Every row gives one point. To make a cloud, some directions were put in groups of two or more. Within a group, all points are equally far from the middle, so they leave a hole (a ring in 2 directions, a hollow ball in 3). The other directions are filled evenly. Then the cloud was stretched, turned, moved and blurred a little. Count the holes, and give their numbers of directions, smallest first.
In the rows, zero is written as 128.

Cloud, 19 rows:
[[ 64 141 169]
 [ 64  52 167]
 [103  69 125]
 [ 41 134 119]
 [194  95  67]
 [121  70 150]
 [ 57 133 182]
 [ 87  68 127]
 [ 77 130  91]
 [ 92  76 114]
 [ 94 116  83]
 [168 181  85]
 [183 175  93]
 [ 90 162 112]
 [ 47 147 130]
 [ 69 130  97]
 [145 114  59]
 [121 149  61]
 [117 170 103]]
Holes: 1 (2)

Cloud (26 x 4):
[[ 79 210 150 122]
 [160 141  69 156]
 [126 188  77  98]
 [156 163  65 128]
 [118 199  87  99]
 [146 111  93  57]
 [159 148  64 143]
 [ 79  75 168 106]
 [145  97 170 155]
 [ 80 210 159 120]
 [133 191 173  72]
 [139 140 154  45]
 [ 91  55 152 122]
 [137 141  64  80]
 [155  93  54 131]
 [120 221 136 101]
 [ 86 126 163  53]
 [ 84  99 199 115]
 [133 123 114  45]
 [108 217 167  95]
 [151 114  60  87]
 [157  52  92 113]
 [105  70 185 131]
 [ 83 124 136  55]
 [138  52 156 132]
 [ 86  55 134 125]]
Holes: 2 (2, 2)

Cloud (72 x 8):
[[ 99 141 112 145 202 165 116 170]
 [ 81 115 165 169 130 188  81  98]
 [111 151 180 169  77 200  93 126]
 [105 130 191 157  73 192  54 129]
 [138  89 162 120 127 189 128 149]
 [164  74 125 123 132 124 164 120]
 [123 126  98 174  75 122  86 132]
 [153 133 142  86 127 154 123  77]
 [138 140 172 104 176 218 179 104]
 [127 157 104 119 151 109 130  87]
 [126  59 125  95 200 174 153 127]
 [169 128 124 165 191 125 146 153]
 [158  92  66 149 222  50 198 139]
 [204  92 140 159  91 118 123 137]
 [157 128 103 182 123 176 125 131]
 [102  72  72 168 125 156 135 119]
 [110 177 169 132  71 176 103 156]
 [108 115 142 142 124 144 128 190]
 [ 68 108 130 100 199 199 130 106]
 [134  81 159 161 165  52  85 152]
 [124 104 153 164 141  88 124 118]
 [182 127 105 211 127  78 154 141]
 [138 101 166 137 135 181 141 140]
 [ 94 181 167 181 150 150  92 125]
 [115 125 144 108 160 213 140 106]
 [141 127 161 144 132 184 215 142]
 [101 148 215 137 125 187 135 105]
 [111 165 123  99 131 223 164 138]
 [175  89 149 180 184 115 187 129]
 [171 137 186 135 121 119 113 144]
 [139 142 119 115 142 144 143 142]
 [149 139 132 104 147 125  71 155]
 [138 122 138  84 166 199 144 147]
 [116 146 105  65 180 143 155 116]
 [ 86 115 132 155  91 144 138 140]
 [ 90 128 177 122 154 141 151 165]
 [149 116 163 124 109 188  62 127]
 [142 199 111 129  86 232  74 137]
 [173 124 153  88 143 126 112  85]
 [103 124  66 112 133 144 118 124]
 [134 124 101 141 188 126 193 172]
 [ 92  90 169 172 162 134 147 122]
 [ 87  88 181 135 184 120 179 120]
 [200 139 135 115 153 155 128 121]
 [166 114  42 141 168 116  77 171]
 [144 135 149 162 180  38 120 193]
 [ 65 117 124 190  87 155 102 106]
 [115  69 176 170 171 136 131 157]
 [143 122 189 122 183 143 157 156]
 [131 127 173 106 206  81 169 168]
 [ 96  98 186 128 122 159  81  68]
 [157 133 162 121 100 161 105 136]
 [138  62 140 138 121 165 199 143]
 [153  48 141 190 150  87 170 130]
 [151  88  73 132 176 138 178 159]
 [146 134 157 109 219 135 156 160]
 [179 191 129 117  69 128  60 139]
 [110 112  99 227 104 102 124 118]
 [ 78 163 168  86 165 202  87 136]
 [136  86 154 143 139  69 129 114]
 [129  76 134 138 195  11 157 139]
 [ 75 150 155  97 114 163  75  91]
 [117 174 185 118  98 174  62 100]
 [130 101 122 189 145 110 168 128]
 [ 70 121 122 249  68 153  84 103]
 [112 154  94 110 169  96 103  96]
 [138 118  90 189 171  65 132 173]
 [136  97 112 157 164  51 157 119]
 [168  92 126 171 136  80 126  90]
 [157  96  85 148 146  56 196 133]
 [104 112 169  85 138 133 115  79]
 [105 162 149 103 152 143  86 115]]
Holes: 0
